Each row of a before or after table is a point. The points were changed in one or more steps. Then noise was added and the rows were shuffled. The steps act on how far a point lies along the listed directions, d1 being the first. Write out the steps. A step turns or swaps two directions, mirrors them in a line or flattens them onto one, adds a multiple of one to another, or multiplies one. Angles are multiples of 10 degrees, from the lower direction toward the higher: turns from -170 to 170, lines from 10 to 170 but not 90. Use the fewest steps. Two steps may share a direction if one is a turn and the other turns, adds or multiplies; they go together, in the order done. Otherwise the lowest direction goes first.

Directions:
(1): [0.53 0.02]
(2): [ 0.02 -0.53]
Before (13 x 2):
[[ 0.76  0.14]
 [-0.06  0.41]
 [ 0.34  0.12]
 [ 0.36  0.52]
 [-0.33  0.18]
 [-0.07  0.54]
 [-0.59 -0.26]
 [-0.08  0.05]
 [-0.44 -0.37]
 [ 0.39  0.23]
 [-0.32 -0.31]
 [-0.61 -0.38]
 [-0.31  0.37]]
After (13 x 2):
[[-0.23 -0.74]
 [ 0.30 -0.34]
 [-0.15 -0.61]
 [-0.25 -0.56]
 [ 0.42 -0.20]
 [-0.06  0.85]
 [ 0.02  0.42]
 [-0.20 -0.41]
 [ 0.45  0.03]
 [ 0.42  0.44]
 [ 0.07 -0.01]
 [ 0.54  0.09]
 [ 0.13  0.41]]
Steps: mirror d1 and d2 in the line at 130 degrees

Directions:
(1): [ 0.53 -0.17 -0.34]
(2): [ 0.28 -0.22  0.54]
(3): [0.26 0.59 0.11]
Before (12 x 3):
[[-0.24  0.31 -0.17]
 [ 0.50  0.79  0.39]
 [ 0.16 -0.21 -0.64]
 [ 0.36  0.30  0.18]
 [ 0.10  0.31  0.25]
 [-0.04  0.04  0.23]
 [-0.48  0.81 -0.08]
 [-0.11 -1.01  0.07]
 [-0.21  0.39  0.26]
 [ 0.07 -0.38 -0.08]
 [ 0.21  0.12 -0.11]
 [ 0.31 -0.64 -0.44]]
After (12 x 3):
[[ 0.07 -0.20 -0.20]
 [ 0.35 -0.31 -0.13]
 [-0.71  0.02  0.64]
 [-0.52 -0.30 -0.18]
 [ 0.41  0.28 -0.08]
 [ 0.88 -0.30 -0.37]
 [ 0.08  0.22 -0.28]
 [ 0.37 -0.01 -0.10]
 [ 0.49  0.49 -0.48]
 [-0.67 -0.41  0.14]
 [ 0.15  0.14  0.10]
 [-0.37 -0.10  0.20]]
Steps: turn d1 and d3 by -90 degrees; multiply d2 by 0.7

Directions:
(1): [ 0.32 -0.41  0.54  0.04]
(2): [-0.59  0.12  0.44  0.02]
Before (13 x 4):
[[-0.78  0.50  0.08 -0.24]
 [ 0.05 -0.17  0.04 -0.08]
 [ 0.29 -0.04  0.19  0.02]
 [-0.39  0.31 -0.26  0.07]
 [-0.58  0.27  0.14 -0.23]
 [-0.52  0.20 -0.29  0.18]
 [ 0.30 -0.03 -0.44  0.14]
 [ 0.69 -0.17 -0.37 -0.09]
 [-0.79  0.50 -0.28  0.01]
 [ 0.60 -0.15 -0.50  0.12]
 [-0.11  0.55 -0.59 -0.04]
 [ 0.38 -0.11 -0.07 -0.22]
 [-0.99  0.63 -0.41 -0.15]]
After (13 x 4):
[[-0.45  0.41 -0.51  0.11]
 [ 0.45 -0.33 -0.29  0.20]
 [-0.19  0.23 -0.45  0.13]
 [-0.20  0.23  0.18  0.02]
 [-0.30  0.24 -0.08 -0.23]
 [-0.16 -0.05  0.03 -0.08]
 [-0.50  0.46 -0.38 -0.12]
 [ 1.07 -0.47 -0.39 -0.10]
 [ 0.85 -0.39 -0.27  0.05]
 [ 0.55 -0.32  0.15 -0.19]
 [ 0.48 -0.15 -0.24  0.09]
 [ 0.52  0.21 -0.59 -0.03]
 [ 0.85 -0.37  0.10 -0.22]]
Steps: mirror d1 and d2 in the line at 40 degrees

Directions:
(1): [-0.09  0.26 -0.19 -0.25 -0.78 -0.26]
(2): [ 0.07  0.42  0.48  0.28  0.11 -0.58]
(3): [ 0.32  0.16  0.33  0.40 -0.37  0.55]
(4): [-0.80 -0.04  0.03  0.43 -0.10  0.08]
(5): [-0.30  0.34  0.44 -0.58  0.12  0.31]
(6): [-0.01 -0.68  0.52 -0.15 -0.25 -0.17]
Before (9 x 6):
[[ 0.16  0.15 -0.26  0.13 -0.39  0.32]
 [-0.11 -0.46  0.11  0.00 -0.32  0.01]
 [ 0.15 -0.23  0.43  0.07 -0.27  0.48]
 [-0.23 -0.38 -0.03 -0.61 -0.06  0.24]
 [-0.15  0.17  0.25 -0.50  0.06  0.06]
 [ 0.12  0.39 -0.62  0.03  0.44  0.09]
 [ 0.08 -0.04  0.02 -0.26 -0.24 -0.18]
 [-0.09  0.39  0.96 -0.39 -0.36  0.58]
 [-1.23  0.08  0.31  0.09 -0.01  0.22]]
After (9 x 6):
[[-0.95 -0.20 -0.17 -1.12 -0.05  0.43]
 [ 0.03 -0.03 -0.20 -0.20 -0.40 -0.23]
 [-0.54 -0.04 -0.42 -0.40 -0.13 -0.11]
 [-0.08 -0.12  0.19 -0.03 -0.34  0.07]
 [ 0.51 -0.06 -0.23 -1.28  0.22  0.18]
 [-0.19 -0.05  0.09 -0.44 -0.19  0.61]
 [ 0.17 -0.07  0.10  0.45  0.58  0.40]
 [-0.24 -0.48 -0.02  0.04  0.18 -0.17]
 [-0.08 -0.19 -0.25 -0.56 -0.47  0.76]]
Steps: swap d1 and d6; add -1 times d5 to d2; turn d3 and d4 by 150 degrees

Directions:
(1): [-0.43  0.67 -0.12  0.14  0.65  0.09  0.03  0.10]
(2): [ 0.47  0.18  0.10  0.10  0.23 -0.53 -0.71 -0.04]
(3): [ 0.09  0.15  0.06  0.53 -0.22  0.70 -0.39 -0.36]
(4): [ 0.55 -0.18  0.23 -0.36  0.60  0.48  0.12  0.02]
Before (8 x 8):
[[-0.77  0.01 -0.21 -0.28 -0.80 -0.37  0.82  0.38]
 [ 0.24  0.14 -0.22  0.30 -0.18 -0.25 -0.20 -0.10]
 [ 0.54 -0.09  0.18 -0.12  0.03 -0.02 -0.27  0.11]
 [-0.10 -0.01  0.09  0.03  0.07  0.19 -0.15  0.01]
 [-0.67 -0.56 -0.29 -0.15 -0.28 -0.71  0.67  0.19]
 [-0.07  0.06  0.02  0.15  0.07  0.18 -0.27  0.01]
 [ 0.50 -0.57  0.29  0.04 -0.42  0.22 -0.11 -0.24]
 [ 0.02  0.13  0.18  0.00  0.33  0.21 -0.15  0.12]]
After (8 x 8):
[[ 0.03  0.21  0.21  0.15  0.20  0.11 -0.33  0.04]
 [-0.45 -0.39 -0.05 -0.99 -0.16 -0.20  1.42  0.67]
 [-0.50 -0.81 -0.23 -0.86  0.21 -0.91  1.31  0.53]
 [ 0.60 -0.48  0.28  0.26 -0.51  0.32 -0.39 -0.38]
 [-0.11  0.20  0.04  0.30 -0.05  0.37 -0.34 -0.16]
 [-0.05  0.25 -0.33  0.45 -0.32 -0.02 -0.07 -0.16]
 [ 0.39  0.04  0.09  0.10 -0.14 -0.26 -0.36  0.08]
 [-0.10 -0.04  0.12  0.13  0.02  0.31 -0.27 -0.03]]
Steps: turn d2 and d4 by -50 degrees; add -0.3 times d4 to d1; multiply d3 by 2

Directions:
(1): [ 0.44 -0.22 -0.30  0.45  0.22  0.04 -0.40  0.30 -0.66]
(2): [-0.48  0.39  0.24  0.50 -0.40 -0.55 -0.04  0.14 -0.29]
(3): [0.15 0.30 0.05 0.46 0.10 0.30 0.10 0.69 0.59]
(4): [ 0.29  0.01  0.33 -0.59 -0.42 -0.20 -0.53  0.48  0.03]
Before (13 x 9):
[[-0.02 -0.04  0.09  0.09  0.10  0.24  0.27 -0.08  0.44]
 [ 0.16  0.11  0.04  0.26 -0.10  0.10 -0.31  0.59 -0.22]
 [-0.07 -0.15 -0.03 -0.38  0.26  0.17  0.32 -0.48  0.24]
 [ 0.12  0.07  0.05  0.15 -0.13 -0.14 -0.24  0.50 -0.08]
 [-0.24  0.05  0.17 -0.30 -0.12 -0.18  0.11 -0.24 -0.09]
 [ 0.03 -0.12  0.03  0.29  0.26 -0.03 -0.26  0.29 -0.29]
 [ 0.03  0.09 -0.12  0.74  0.06  0.09  0.02  0.35  0.01]
 [-0.19  0.09  0.11 -0.10 -0.28 -0.41 -0.06 -0.13 -0.35]
 [ 0.29 -0.13  0.05 -0.15  0.25  0.25 -0.08  0.29  0.32]
 [-0.11  0.22 -0.03  0.25  0.05  0.17  0.23  0.29  0.44]
 [-0.05  0.29 -0.03  0.66 -0.07 -0.03 -0.09  0.46  0.04]
 [ 0.67  0.03 -0.16  0.19  0.19  0.26 -0.25  0.44  0.02]
 [-0.13  0.08 -0.14  0.35  0.22 -0.18  0.11 -0.12 -0.57]]
After (13 x 9):
[[ 0.02  0.04 -0.33  0.68  0.24  0.18  0.16  0.14 -0.18]
 [-0.27 -0.10  0.12 -0.01  0.12 -0.33 -0.25 -0.12 -0.50]
 [ 0.03  0.11  0.34 -0.24 -0.61 -0.69 -0.66  0.54 -0.53]
 [ 0.38 -0.37 -0.37 -0.16  0.89  0.92  0.65 -0.41  0.77]
 [-0.50  0.36  0.00  1.04 -0.37 -0.66 -0.29  0.08 -0.83]
 [ 0.04  0.06  0.29 -0.25 -0.52 -0.44 -0.72  0.39 -0.75]
 [ 0.85 -0.61 -0.16 -0.82  0.48  0.59 -0.36  0.19  0.17]
 [-0.28  0.34  0.34  0.05 -0.22 -0.20  0.11  0.27  0.23]
 [ 0.38 -0.32 -0.27  0.42  0.57  0.59  0.36 -0.19  0.27]
 [-0.89  0.34 -0.12  0.80  0.14 -0.47  0.63 -0.72 -0.56]
 [ 0.95 -0.55 -0.24 -0.73  0.16  0.28 -0.52 -0.13 -0.35]
 [-0.66  0.64  0.54  0.15 -0.75 -0.86 -0.08  0.29 -0.14]
 [-0.40  0.01 -0.21  1.04  0.05 -0.31  0.07 -0.32 -0.79]]
Steps: turn d1 and d3 by -80 degrees; multiply d2 by 3; multiply d4 by 3

Directions:
(1): [ 0.13  0.19 -0.68  0.07  0.06 -0.49 -0.23  0.31  0.32 -0.36 -0.63]
(2): [-0.34  0.05  0.15 -0.75  0.69 -0.08  0.20 -0.26  0.50 -0.03 -0.10]
Before (13 x 11):
[[ 0.20  0.40 -0.64 -0.09 -0.43 -0.47 -0.40  0.35  0.06 -0.57 -0.39]
 [-0.57 -0.24  0.80 -0.89  0.47  0.53  0.56 -0.31  0.22  0.25  0.34]
 [ 0.23 -0.16 -0.19  0.29 -0.20 -0.27 -0.08 -0.01  0.16 -0.49 -0.38]
 [-0.18  0.07  0.10 -0.42  0.45  0.10  0.26 -0.16  0.30  0.15 -0.08]
 [-0.10  0.05  0.33 -0.33  0.18  0.39  0.43 -0.57 -0.23  0.27  0.44]
 [ 0.57  0.17  0.11  0.65 -1.21  0.41 -0.10 -0.08 -0.81  0.08  0.61]
 [-0.62 -0.02  0.44 -0.82  0.51  0.26  0.21 -0.61  0.12  0.27  0.56]
 [ 0.07  0.25 -0.50  0.09  0.20 -0.30  0.04  0.31  0.34 -0.62 -0.93]
 [-0.13 -0.24  0.36  0.34 -0.20  0.29  0.06  0.02 -0.39  0.53  0.48]
 [ 0.28 -0.19  0.05  0.92 -0.99  0.29 -0.07  0.13 -0.42  0.20  0.18]
 [-0.46 -0.03  0.71 -0.84  0.57  0.64  0.43 -0.84  0.07  0.37  0.94]
 [-0.56  0.04  0.49 -0.58  0.85 -0.25 -0.01 -0.46  0.49 -0.10 -0.14]
 [-0.32  0.12  0.59 -0.67  0.81  0.07  0.29 -0.26  0.42  0.12  0.18]]
After (13 x 11):
[[-0.02  0.24  0.01 -0.38 -0.24 -0.04 -0.09 -0.01 -0.06 -0.28  0.13]
 [-0.15  0.23  0.10 -0.44  0.68 -0.26  0.07  0.04  0.50 -0.11 -0.22]
 [ 0.09 -0.24  0.17  0.12 -0.12 -0.03  0.06 -0.22  0.10 -0.32 -0.10]
 [ 0.24 -0.21  0.13  0.89 -0.99  0.34 -0.03  0.09 -0.44  0.23  0.24]
 [ 0.07  0.17 -0.22 -0.07  0.02  0.03  0.20 -0.25 -0.13  0.01 -0.01]
 [-0.44  0.12  0.18 -0.45  0.75 -0.45 -0.14 -0.29  0.56 -0.24 -0.39]
 [-0.12  0.11 -0.10 -0.36  0.40 -0.02  0.18 -0.06  0.34  0.05 -0.27]
 [ 0.61  0.19  0.04  0.68 -1.23  0.37 -0.13 -0.06 -0.80  0.06  0.56]
 [-0.09  0.22 -0.34 -0.36  0.31 -0.02  0.01 -0.24  0.26 -0.14  0.09]
 [-0.28 -0.06 -0.04 -0.51  0.24  0.02  0.22  0.16  0.38 -0.17 -0.33]
 [-0.39  0.14 -0.25 -0.48  0.32 -0.22 -0.07 -0.20  0.25 -0.05 -0.03]
 [-0.15  0.10  0.12 -0.22  0.37  0.07  0.29 -0.03  0.22 -0.32 -0.43]
 [ 0.01 -0.15  0.01  0.51 -0.30  0.07 -0.09  0.22 -0.30  0.37  0.19]]
Steps: flatten d1 and d2 onto the line at 70 degrees

Directions:
(1): [-0.45  0.22 -0.27 -0.60 -0.07 -0.68 -0.35  0.22  0.41  0.04 -0.42 -0.09]
(2): [-0.12  0.03  0.38 -0.05  0.23 -0.27  0.35  0.37 -0.62  0.75 -0.33  0.28]
(3): [ 0.44  0.02 -0.55 -0.12 -0.28  0.57  0.13  0.51  0.14  0.05 -0.59  0.35]
(4): [-0.09  0.32 -0.57  0.10 -0.33 -0.02  0.22  0.37 -0.20  0.40  0.57 -0.65]
Before (11 x 12):
[[ 0.13 -0.02 -0.27  0.69 -0.33  0.55  0.18 -0.17 -0.10 -0.17  1.27 -0.65]
 [-0.03 -0.12 -0.02 -0.22 -0.02 -0.12 -0.43 -0.50  0.76 -0.53  0.01 -0.29]
 [-0.50  0.19  0.47  0.07  0.35 -0.78  0.33 -0.05 -0.98  0.97  0.23 -0.30]
 [ 0.20 -0.25  0.23  0.13  0.26  0.17  0.43 -0.02 -0.42  0.21  0.06  0.39]
 [ 0.05 -0.04  0.34  0.65  0.02 -0.06 -0.02 -0.57 -0.20 -0.25  0.81 -0.42]
 [-0.27  0.33 -0.28 -0.05 -0.34 -0.59 -0.14 -0.14 -0.04  0.26  0.75 -0.68]
 [-0.08  0.01  0.12 -0.20 -0.19  0.08 -0.06 -0.16  0.07 -0.18  0.41 -0.26]
 [-0.42  0.29  0.03  0.07 -0.01 -0.54 -0.24 -0.24  0.11 -0.09  0.92 -0.73]
 [ 0.16  0.02  0.03  0.33 -0.10  0.18 -0.10 -0.39 -0.19 -0.09  0.75 -0.30]
 [ 0.10  0.11 -0.14  0.71 -0.03  0.20  0.29 -0.13 -0.32  0.21  0.80 -0.60]
 [-0.28  0.30 -0.07  0.28  0.08 -0.29 -0.01 -0.16 -0.11  0.00  0.34 -0.48]]
After (11 x 12):
[[-0.19 -0.23  0.20 -0.16  0.29 -0.34 -0.11 -0.47  0.19 -0.38  0.16  0.14]
 [-0.07  0.11  0.31  0.21  0.09 -0.23  0.03 -0.20 -0.55  0.37  0.53 -0.22]
 [ 0.41  0.04  0.36  0.53  0.14  0.46  0.49  0.20 -0.70  0.50  0.35  0.11]
 [ 0.11  0.14  0.22  0.46  0.21  0.16  0.32  0.01 -0.45  0.22 -0.06  0.04]
 [-0.03  0.00  0.48  0.66  0.12 -0.18  0.20 -0.30 -0.60  0.20  0.67 -0.31]
 [ 0.01  0.03  0.20 -0.12 -0.14  0.18  0.22  0.08 -0.28  0.25  0.30 -0.13]
 [-0.55  0.05  0.64  0.25  0.26 -0.60  0.36  0.11 -0.78  0.85  0.64 -0.25]
 [ 0.41 -0.51  0.87  0.39  0.50  0.41  0.07 -0.75 -0.34 -0.29 -0.39  0.78]
 [ 0.31  0.15 -0.50  0.17 -0.35  0.41  0.32  0.22 -0.03  0.34  0.36 -0.55]
 [ 0.44 -0.04  0.35  0.27 -0.01  0.21  0.46  0.11 -0.77  0.70 -0.05  0.43]
 [-0.27 -0.01  0.65  0.38  0.47 -0.48  0.25 -0.16 -0.54  0.54  0.13 -0.07]]
Steps: mirror d1 and d3 in the line at 50 degrees; turn d2 and d4 by -100 degrees

Directions:
(1): [-0.34 -0.54  0.08  0.00  0.36 -0.12 -0.01  0.07 -0.07 -0.61 -0.16 -0.36
 -0.58  0.73]
(2): [ 0.27 -0.01 -0.69 -0.40  0.43  0.03  0.03 -0.03 -0.35 -0.13  0.95 -0.01
 -0.12 -0.05]
(3): [ 0.13  0.90  0.54  0.04  0.02 -0.40 -0.37 -0.08 -0.12 -0.58  0.26 -0.32
 -0.03 -0.01]
(4): [-0.14  0.59  0.17 -0.66 -0.17  0.76  0.33  0.12  0.12  0.13 -0.01  0.14
 -0.26  0.53]
Before (14 x 14):
[[-0.03  0.12  0.34  0.37 -0.23 -0.07 -0.09  0.19  0.19 -0.07 -0.37 -0.03
   0.23 -0.07]
 [ 0.19 -0.17 -0.29 -0.19 -0.11  0.29  0.01  0.06 -0.09  0.34  0.23 -0.02
  -0.15  0.14]
 [-0.26 -0.38 -0.16 -0.10  0.20  0.40  0.06  0.03 -0.08  0.21 -0.03  0.17
  -0.02  0.21]
 [ 0.06 -0.57 -0.19  0.39  0.47 -0.54 -0.23  0.04 -0.30 -0.42  0.18 -0.40
  -0.16  0.16]
 [-0.15 -0.74 -0.06  0.41 -0.09 -0.12 -0.05  0.13  0.15  0.27 -0.30  0.08
   0.16 -0.10]
 [-0.20  0.78  0.82 -0.14 -0.34  0.21 -0.18 -0.05  0.31 -0.13 -0.65  0.05
   0.12  0.21]
 [-0.11 -0.23  0.12  0.30  0.16 -0.34 -0.11 -0.02 -0.04 -0.29 -0.16 -0.21
  -0.06  0.17]
 [-0.17 -0.46  0.01  0.32 -0.03 -0.13  0.16  0.07  0.13  0.02 -0.53 -0.15
   0.05 -0.16]
 [-0.32 -0.77 -0.12 -0.24 -0.20  0.23  0.20  0.02  0.05  0.15 -0.28  0.05
  -0.15  0.48]
 [ 0.15  0.35 -0.07  0.21  0.20 -0.51 -0.24 -0.09 -0.36 -0.12  0.49 -0.12
   0.24 -0.64]
 [-0.65 -0.01  0.57 -0.02 -0.06  0.32  0.17  0.06  0.26 -0.26 -0.65 -0.43
  -0.60  0.74]
 [-0.18  0.46  0.53  0.14 -0.23 -0.08  0.00 -0.05  0.24 -0.11 -0.47  0.01
   0.13  0.03]
 [ 0.06 -0.05  0.18  0.29 -0.05 -0.22 -0.28 -0.16 -0.06 -0.06  0.02 -0.12
  -0.01 -0.35]
 [ 0.08 -0.45 -0.27 -0.03  0.42 -0.26 -0.26 -0.01 -0.25 -0.63  0.14 -0.23
  -0.21  0.14]]
After (14 x 14):
[[-0.08 -0.23 -0.21 -0.15  0.35 -0.06  0.03  0.05 -0.14 -0.35  0.21 -0.19
  -0.29  0.44]
 [-0.35 -1.11 -0.23  0.64  0.29 -0.43 -0.07 -0.09  0.00 -0.19 -0.29 -0.44
  -0.24 -0.02]
 [-0.04  0.05  0.57  0.52  0.58 -1.21 -0.82 -0.22 -0.28 -1.34  0.03 -0.70
  -0.15  0.14]
 [-0.24  1.17  0.70 -0.42  0.34 -0.17 -0.21  0.03 -0.37 -1.06  0.45 -0.58
  -0.60  0.61]
 [ 0.03  0.25  0.12 -0.17  0.20 -0.06 -0.20 -0.12 -0.25 -0.48  0.46 -0.31
  -0.38  0.14]
 [-0.12 -0.12 -0.21 -0.46  0.36  0.38  0.24  0.24 -0.17 -0.18  0.29 -0.19
  -0.51  0.83]
 [-0.04  0.12  0.22  0.30  0.46 -0.81 -0.38 -0.18 -0.20 -0.93  0.25 -0.45
  -0.16  0.09]
 [-0.06 -0.62 -0.41  0.06 -0.17  0.63  0.25  0.02  0.10  1.11 -0.29  0.65
   0.53 -0.44]
 [ 0.17 -0.48 -0.88 -0.16  0.09  0.24  0.39  0.08 -0.03  0.56  0.19  0.21
   0.25 -0.52]
 [ 0.27 -0.64 -1.02 -0.19 -0.15  0.57  0.36  0.14  0.08  1.14  0.40  0.64
   0.54 -0.61]
 [ 0.18 -0.21 -0.12  0.03 -0.55  0.48  0.13  0.04  0.14  0.94 -0.29  0.28
   0.19 -0.26]
 [-0.17 -0.16 -0.08 -0.45  0.21  0.43  0.09  0.13 -0.04 -0.37 -0.17 -0.04
  -0.39  0.62]
 [ 0.05 -1.24 -0.87 -0.09 -0.62  0.53  0.48 -0.02  0.23  1.45 -0.27  0.76
   0.67 -0.62]
 [ 0.13  0.01 -0.11  0.22  0.31 -0.40 -0.30  0.16 -0.17 -0.50  0.40 -0.23
   0.01 -0.04]]
Steps: multiply d3 by 3; turn d1 and d3 by -40 degrees; turn d2 and d4 by 120 degrees
